Rows are points. Each copy is the shape, with its points in the same order, turned, moved and blurred by noise. Some copies are also mirrored. Which?

Shape (5 x 2):
[[-70 -33]
 [ 14  58]
 [ 35  31]
 [ 24  31]
 [-30  13]]
Copy 1:
[[ 15  77]
 [-64 -19]
 [-34 -37]
 [-36 -26]
 [-24  30]]
Copy 1 is: mirrored
Copy 2 (5 x 2):
[[-63 -41]
 [ 60 -31]
 [ 48   3]
 [ 44  -8]
 [ -4 -37]]
Copy 2 is: mirrored
Copy 3 (5 x 2):
[[ 47 -77]
 [ 28  48]
 [  1  36]
 [  9  31]
 [ 45 -12]]
Copy 3 is: mirrored

Shape (8 x 3):
[[ 54 -36 -21]
 [-24   6  60]
 [-21  33  -8]
 [-23 -39 -27]
 [ -1   6  48]
 [ 48  -8 -57]
 [ 81  61  -4]
 [-62 -39  -2]]
Copy 1:
[[ 14 -41 -47]
 [-16 -35  70]
 [ 11  23  33]
 [-41   5 -16]
 [  0 -40  48]
 [ 33  -1 -53]
 [ 99 -25   6]
 [-71   9  18]]
Copy 1 is: only turned
Copy 2, 8 rows:
[[ 47  15 -19]
 [-65  37 -10]
 [-33  -9  41]
 [ -5 -40 -27]
 [-40  40  -1]
 [ 58 -15  17]
 [ 43  61  73]
 [-56 -37 -40]]
Copy 2 is: mirrored

Shape:
[[ -22   -4   18  -19   24   56]
 [ -29    1 -121  -29  -11  -27]
 [  27   32  -19   -5  -23   20]
 [  -2   -1  -27   11   -9  -12]
 [  12   16  -39  -30  -52    2]
 [  11   45  -11   -2  -35    8]
 [   7   -8   35   -8   51   -4]
 [  -8  -41   16   45   28  -21]
 [   6  -15  -11    3  -37  -47]
 [ -25   37   28  -12    2   13]]
Copy 1 (10 x 6):
[[-23 -27 -24   3  33  64]
 [  0  49 -42 -40  76 -65]
 [  6   6 -31 -33 -16  12]
 [-16  11 -19   4   4 -22]
 [ 29  -7 -19 -50   8 -20]
 [  7   4  -5 -44 -23   6]
 [  8  13 -13  51   7  57]
 [-30  -6 -11  69   3  -4]
 [ 22  -6   6  18 -10 -43]
 [-13  -7  17 -12   6  52]]
Copy 1 is: only turned
Copy 2 (10 x 6):
[[-31  14 -22 -58  24  41]
 [-65  53 -37  87 -19   6]
 [ -7   2  27  14   4  39]
 [ -2  18 -10  20   5  -1]
 [-29  12  28  27 -33  17]
 [ -6  20  44  11   4  24]
 [-14 -27 -24 -36  56  -6]
 [ 33   2 -53 -20  33 -28]
 [  2   2   4  20 -16 -41]
 [-24  25  26 -39  38   8]]
Copy 2 is: mirrored

Shape, 12 rows:
[[ -55   61  -14   -6  -48   10   54  -22]
 [  49  -20    7   45   34  -24   36    3]
 [ -14  -14   16   63   35   35   12  -32]
 [  19   39    8  -20  -87  -18  -10   42]
 [  16   50   -9   61   76  -36   21  -35]
 [   6   48  -20   25   17  -40   -6   50]
 [ -64  -25   20  -38   23  -36    9  -40]
 [   4  -11  -57   48  -53   70  -56  -70]
 [  -5   -5  -28  -27   -5    4   39  -14]
 [  40    7  109  -12  -14   -2    5  -12]
 [  25  -32    4   46  -12   30  -38   -9]
 [ -39  -40   56  -11 -110    9   24  -69]]
Copy 1, 12 rows:
[[ 57  24 -95   7   1  -1  48  41]
 [ 12  26  54   5 -64 -43   4  38]
 [ 31 -19  46  30 -13  10  14  72]
 [  8  67 -32 -52 -12   5  48 -46]
 [ 61  50  43  52 -11 -35 -24  76]
 [ 26  72  17 -24  18 -45  -5  34]
 [-22 -19 -46  58   7 -21 -40  24]
 [ 53 -29  41  77  16  22 105 -36]
 [ 30 -13 -30  16 -16 -59  18  12]
 [  7   1   9 -23 -75  49 -32 -13]
 [ 10 -23  65  13  -9  10  36  -7]
 [-37 -22 -76  44 -72  50  58 -17]]
Copy 1 is: mirrored
Copy 2, 12 rows:
[[-79  64  36  30 -22  -3  33  11]
 [-10 -23 -49   5  39 -17 -41 -10]
 [-15  -3 -32  17 -34  28 -59 -32]
 [ -7  15  58  37  -8 -68  20  61]
 [-41   0   8  -9  51  45 -77 -37]
 [-36  -2  31 -29  30 -31 -48  46]
 [-25  -7  34 -32 -33 -13  13 -70]
 [ 62  88  11  65 -70 -12 -64 -11]
 [  5  41  -9 -16   6  -6  18 -14]
 [ 13 -80  31  58   2  -6  39  -5]
 [ 46 -10 -14  38 -32 -29 -53   1]
 [ -3   1  21  88 -73 -73  64 -51]]
Copy 2 is: only turned

Shape (14 x 11):
[[-24 -66  24  12 -19 104  -1  24  21 -33  -5]
 [  8  48  -5  -9  35 -25  -9  15   8 -20   3]
 [-11  43   8  -5 -31   6  16  15 -17 -36   5]
 [ 19 -43  -8  25  10   5  30  27 -32 -24 -18]
 [  5  34 -15 -31  -5 -14 -31  20 -19  45 -18]
 [-21 -61  33  -8  -6 -11  19  30  10 -24  -6]
 [ 38 -24   4 -10 -17 -29 -34  16  12 -39   0]
 [ -4 -53 -10  27 -17   8  -8   9  24 -37  56]
 [ 32  21  23   8   1  -7 -17  28  -7  41  28]
 [ 29 -64  13 -32  34 -23 -30 -23 -36   3  30]
 [ 14 -32  49   3  20 -25  -9 -18  -1 -17  12]
 [ 26 -43 -19   4 -16 -35 -29 -39  27  -9 -20]
 [ 36 -26 -15 -61 -15 -34  62  26  21 -27  24]
 [ 25  74 -18  17   9   4 -17 -40  -6 -37 -13]]
Copy 1 (14 x 11):
[[-15  20   4  39  14 -18  -9   5 121  34  23]
 [  7   8  14 -11 -12  -3 -10 -26 -37 -42  -1]
 [ 46  32  21 -13  -8   6  18  -6   1   6  -3]
 [ 15 -37  -3  24 -11 -11  41  19  43 -31  -3]
 [-14  13 -26  16 -12  66   7 -20 -40  -6  -9]
 [ -9  -5 -19 -16  42 -17  30   6  60 -19  -7]
 [ 32 -30 -20  -8  30  14 -35   6  10 -22 -20]
 [  4   9  24  16  54 -23 -21  49  48 -31 -12]
 [-11   0  35  12   4  67  -3 -14  -2 -32 -32]
 [ -6 -59   3  30  82  22  15  -8  -3 -29  14]
 [ -6 -46  27 -23  47   1   5  -7   8 -20   6]
 [-11 -48 -20  -5  34  -7 -29  43 -18  14 -19]
 [ 25  -1 -22  14  48 -38  32 -21   0 -20 -82]
 [ 32 -10  44  -4 -39  -6 -28  -6 -52  14  15]]
Copy 1 is: only turned
Copy 2 (14 x 11):
[[ 23  56  87 -58 -34  62  30  -8   6  20 -23]
 [-26 -36 -13  19  10  -3   4 -20 -37  -3  -8]
 [ 15 -22   2 -20   8  52  10 -36 -43 -41  -4]
 [ 18  49  12   3  38  42 -16 -18  -2  -2 -29]
 [ -3 -32 -27 -23 -30  -6 -38 -29 -10 -33 -41]
 [ 38  54  38  25 -10  19   8 -18  -7 -23  -4]
 [ 44 -30  21  40  10  27   3 -32   7  12 -35]
 [ 44  18  14  19 -21  71  21   4   0  42   4]
 [ 10  -5 -44  -6 -29  24   3 -49 -27   8 -52]
 [ 67  17  -1  11 -13 -17 -52 -37 -13  49  -1]
 [ 46  24   8  20   1  -5  14 -55  -5  22   0]
 [ 46 -21   2  10  13   5   0 -17  56  18   0]
 [ 65   6   0  27  31   6  11  42 -52 -27 -35]
 [-21 -68 -11 -26  46  20  11 -51 -17  11   7]]
Copy 2 is: mirrored
Copy 3, 14 rows:
[[ 15 -84 -12 -36  -6   5  10 -16  79  27 -59]
 [ -6  14  30  36 -24  -8   5  -1 -15 -41  -4]
 [-15 -21  22  13 -23 -27  10 -17 -35  15 -40]
 [ -5 -27 -41 -17 -17  43   8   5 -18   6 -12]
 [-11   3  31  14  17 -39  -5  15 -15  10  50]
 [ 25 -31  -6   3  27  44  38 -21   9  19 -36]
 [  9   2 -12  24 -19   9  19 -64   6   0  15]
 [  1   9 -33  28 -12  29  -8 -38  51  28 -53]
 [-50  19  12  25  -5 -13  32  15  18  15  22]
 [ -8  59  -1 -43  19  42   5 -35  25   1  16]
 [ 12  37  -2  -8  -5  22  54 -23  19  -8 -23]
 [ 45  33 -55  13  13 -16   8 -40  15  -5  11]
 [-45 -21 -22  20  50  27   7 -70 -33 -28 -32]
 [  2  19   0   9 -63 -68  -7   1 -24 -37 -16]]
Copy 3 is: only turned
